Each row of a before or after table is a point. One or more steps were done to the points. Then noise was added and the rows were shuffled. The steps act on columns, c1 being the first. Write out the steps. A step turns or swaps two columns, mirrors them in a line or flattens them onto one, adds a multiple of one to another, or multiplies or shifts one. Angles are multiples of 10 degrees, from the lower column toward the higher: turns from -170 to 170, lines from 10 to 170 but not 90. Use the fewest steps. Two steps may share a column if one is a turn and the other turns, adds or multiplies; they go together, in the order done. Otherwise the lowest column goes first.
(in the rows, 128 means zero)

Before, 11 rows:
[[113 161]
 [129 150]
 [157 160]
 [119 148]
 [158 136]
 [105 154]
 [103  65]
 [109 102]
 [151 156]
 [165 146]
 [111  93]]
After:
[[153 146]
 [112 154]
 [118 162]
 [115 101]
 [129 151]
 [122 147]
 [115  93]
 [149 135]
 [150 159]
 [110  66]
 [144 156]]
Steps: multiply c1 by 0.7

Before:
[[100 102 160 160]
 [100 138 117 150]
 [137 136 100  72]
 [131 159 103  94]
 [110 149  93  84]
 [112 137 104 141]
 [144 164 120 125]
 [144 157  92 115]
 [112 120 129 168]
 [155 118  99  89]
 [159 101 127 174]]
After, 11 rows:
[[119 123  71 103]
 [143 134 168 129]
 [120 101  98 105]
 [158 112 151 119]
 [103 159 174 130]
 [143 117 142 106]
 [107 104 119  92]
 [106 146  89  99]
 [162 150 158 160]
 [102  94 123 120]
 [142 104  84  94]]
Steps: turn c1 and c2 by 170 degrees; swap c3 and c4

Before:
[[112  77 164 126 102 101 143 114]
 [150 152 154 137 116 148 175 147]
 [154  95 115 156 120 166 175  88]
 [146 134 110  93 139 111 168 173]
 [168 135 111 146 137 109  99 127]
 [ 97 100 138 103 164 124 119 124]
 [123 113 102  92 109 115 124 103]
 [152 122 140 111 160 170 114 156]
 [108  90 158 170 141 180 109 142]]
After (9 x 8):
[[167 137 108 139 139 109  98 128]
 [153 123 140 113 156 171 114 156]
 [148 152 152 144 117 148 173 148]
 [108  88 157 178 141 179 111 144]
 [152  93 114 153 122 165 174  87]
 [148 134 110  85 140 111 169 171]
 [123 114 101  84 110 113 122 103]
 [112  79 166 136 101 103 145 114]
 [ 97 102 139 108 164 124 118 124]]
Steps: add 0.3 times c3 to c4

Before, 8 rows:
[[117  92 104  96 122 129 144 160 169 105 120]
 [142 124 144 104  96 151 152 118  61 113 127]
 [119 124 127 151  99 148 120 111  97  86  95]
 [142 124 138 117 103 156 122 110  94 132 151]
 [121 116  95 130 139  83 128 139 128 110 120]
 [102 123 162 157 131 118 120 111 143 166 101]
 [122 106 126  86 110  95 122 126 137 124 126]
 [150 153 137 155 168 120  89 113 131 156  79]]
After (8 x 11):
[[ 99 125 175 159 132 123 120 111 142 226 157]
 [143 123 148 115 102 116 122 110  91 136  89]
 [123 105 137  87 109 156 119 127 139 116 151]
 [121 114 107 131 141 162 127 139 127  82 156]
 [151 153 145 156 170 108  87 115 131 198 176]
 [117  93 115 101 117 121 142 160 168  70 134]
 [118 126 136 154  99  92 119 109  98  23 146]
 [141 121 154 101  96 105 153 117  56  87 117]]
Steps: shift c3 by 10; turn c6 and c11 by -150 degrees; multiply c10 by 2.5

Before, 14 rows:
[[ 88 155 103  66 129 127 158 130 143 111 124 163 119 158]
 [123 126 183 124 130 140  87 144 105 151  83 144 131 124]
 [123 133  96 118 125 112  82 100 129 137 152 159 165  69]
 [131 183 123 144 135  85 117  92 152  84 178 120 105 105]
 [135 151 116 143 109 144 143 167  74 136 157 145  83 145]
 [139 102 149 142 129 123 126 189 166 152 113 160 120 122]
 [115 155  87 127 166 121 181 104 134 146 131 107 107 106]
 [ 80 124 142 136 119 127 100 143  80 139 151 124 125 103]
 [ 86 157 134 147 119 128 198 113 138 124 109 146 103 136]
 [119 132 143 124  67 154 149  98 109 140 156 101 152  82]
 [141 128 133 144 141 107 165 148 109 111 137 139 112 139]
 [115 127 114 145  86 102 128 154  92 156 126 115 127  80]
 [ 74 160 141  71 112 108 133 127 109 168 141 179 141 139]
 [124 126 159 102 124 122 120  97 140 115 131 155 102  99]]
After:
[[ 83 126 135 107 130 139 172 127 104 195 123 145 130 124]
 [156 150 121 144 110 144 128  86  74 136 135 145  83 145]
 [109 157 124 142 118 128  57 119 138  53  85 146 103 137]
 [141 160 147  73 110 108 122 128 110 163  74 179 141 139]
 [130 127 140  94 123 122 125 159 140 111 124 154 103  99]
 [152 133 128 130 124 113 161 170 129 170 124 158 164  67]
 [178 183 122 144 135  85 125 165 153  82 132 119 106 105]
 [130 155 123 142 165 121  71 132 135  88 116 107 107 106]
 [136 127 123 140 142 107  99  98 110  83 142 139 110 139]
 [152 124 127 130 120 127 160 123  80 169  80 124 125 102]
 [126 127 120 147  86 102 138 104  92 164 114 115 126  79]
 [113 102 125 134 129 122 151  71 166 175 139 160 119 122]
 [156 132 131 119  67 154  97 148 109 110 119 100 151  81]
 [123 155 145  82 130 127 100 116 143  83  88 164 120 158]]
Steps: swap c1 and c11; flatten c3 and c4 onto the line at 110 degrees; turn c7 and c8 by -160 degrees; add 1 times c7 to c10

Before, 11 rows:
[[118 117 171 119 140  74 100 129 102 184 102 120 114 154  93 132  94 140
  149 163]
 [165 160 139  74 132 133 152 130 163 151 159 103 101  89 162 100 166 145
  148 135]
 [148 158 100  97 135 130 131 128 143 118 125 110 124 117 114  98 158 122
  153 106]
 [102 119 160 110 118 127 137 159  94 181 111 131 123 137 103 110  92 105
  122 156]
 [106 123 175 130  88  61 116 147 108 139 102 109 143 139 102 120  78 118
  106 167]
 [139 128  90 143  74  63 141 123 149 195 112 131 134 152  89 130  97 109
   88 139]
 [153 137  83 103 146 132 147 119 143 146 165  82 134  84 163  96 128 151
  140  89]
 [155 164 114  88 108 135 152 108 131 146 158  74  83 131 146 112 160 149
  119  74]
 [117  88 137 115 129 110 164 141 151 138 103  96 108 117 145 113 126 118
  170 124]
 [116  97 177 137 125  82 118 131  91 165 117 122 149 152 129 140 114  71
  141 169]
 [163 122 119  75 132 154 144 101 157 124 143  96 117 136 147 108 115 134
  140 130]]
After:
[[116 103 177 138 125  82 118 130  90 166 118 123 147 154 129 149 114  70
  140 169]
 [102 140 160 110 118 127 136 160  95 182 109 129 123 137 101 144  94 104
  124 157]
 [163 140 118  76 133 153 143 100 155 124 145  96 117 136 146 142 115 133
  139 127]
 [156 162 113  87 107 134 150 109 132 145 157  74  84 131 146 104 159 148
  119  76]
 [107 132 175 131  88  60 114 146 105 138 101 110 142 138 102 136  78 118
  106 168]
 [164 169 139  74 131 132 153 131 163 152 158 101 102  87 163 113 165 144
  147 135]
 [116 122 136 116 129 110 164 140 150 138 102  95 109 117 145 170 126 118
  168 124]
 [118 116 171 118 141  72 100 129 101 184 101 119 114 153  93 135  94 138
  148 164]
 [138 125  90 143  73  62 140 123 151 194 111 131 132 151  89 129  99 108
   89 140]
 [150 170 101  98 135 130 131 129 144 118 125 111 122 115 115 117 158 123
  152 105]
 [152 160  82 105 147 130 149 118 142 145 167  82 133  84 163 136 129 150
  140  89]]
Steps: mirror c2 and c16 in the line at 150 degrees

Before:
[[151 117 121 112 146 167 137  96 131 158 119 110 108 153 146  94  87 154
   91 159  93 133 132  95 140  86 126 132 173 127  87 119]
 [170 121 136 145 127 119  93 160 129 117 153 110  99 139  88 105 114 145
  137 151 132 152 125  79 131 156 112  99 143 112 127 181]
 [148 108 109 183 144 106 124 120  87  97 108 155 157 108 135 150 136 132
  148 141 150 153 126 130  98 115 132  85 192 135 116 147]
 [159 139  90  99  67 132 156 170 118 117  94 113 131 118 109 135 149 109
  123  99 113 130  87 158 119 104 134  94 119 113 152 138]
 [141 101 118 132  97 194 133 150  95 138 125 142 119 164  79 158 106 185
  139  94  49 105 141 120 168 120 128 171 177 120 113 138]
 [151  82 151 130 109 157 129 102 121 157 134 136 138 111 157  81 101 169
  111 131 127  39 171  86  91 120 123 166 134 127 155 146]
 [128 123 109 121 121 127 116 150 104 112  90  85 133 107 114 127 136 134
  143 150 153 107  94 151 121 164 112 140  80 141 145  94]
 [113 144 136 142 119  79  99 117 143 113 107 125 101 174 135 145 155 157
  124 140 109  74 137 142 136 108  89 108 122 116 136 146]]
After, 8 rows:
[[152 102 114 186 144 108 147 121  84  76 107 110 157 112 135 148 134 132
  149 143 151 153 127 130  97 113 134  85 190 134 104 125]
 [165 128  91 100  66 134 139 170 116 119  96 153 132 118 111 132 156 112
  123  98 109 130  88 154 117 111 137  94 116 113 132 157]
 [150 120 122 113 147 173 116  99 127 194 121  98 105 151 144  92  90 156
   92 159  93 134 129  95 139  87 126 130 178 126 157 134]
 [139 101 120 134  98 197 136 150  93 124 123 111 116 165  80 157 104 184
  140  96  50 108 140 120 168 117 127 171 180 124 121 133]
 [148  91 150 127 109 158 148 106 118 176 127 152 136 110 157  81 101 169
  109 134 127  37 171  88  86 122 121 164 135 128 113 127]
 [172 141 138 148 126 119 181 160 130 111 149 130  98 138  92 105 119 141
  137 150 130 150 122  79 131 158 115  96 144 110 143  90]
 [128 146 110 122 123 128  95 151 107  98  90 162 132 105 119 122 134 136
  138 152 155 109  95 153 123 163 108 141  77 141 164 116]
 [114 204 135 144 118  78 143 116 144 120 108 136 100 173 134 144 152 157
  125 144 111  75 138 138 134 113  89 108 123 115 129 100]]
Steps: add -1.5 times c27 to c2; swap c7 and c32; add -1 times c19 to c10; turn c12 and c31 by -110 degrees
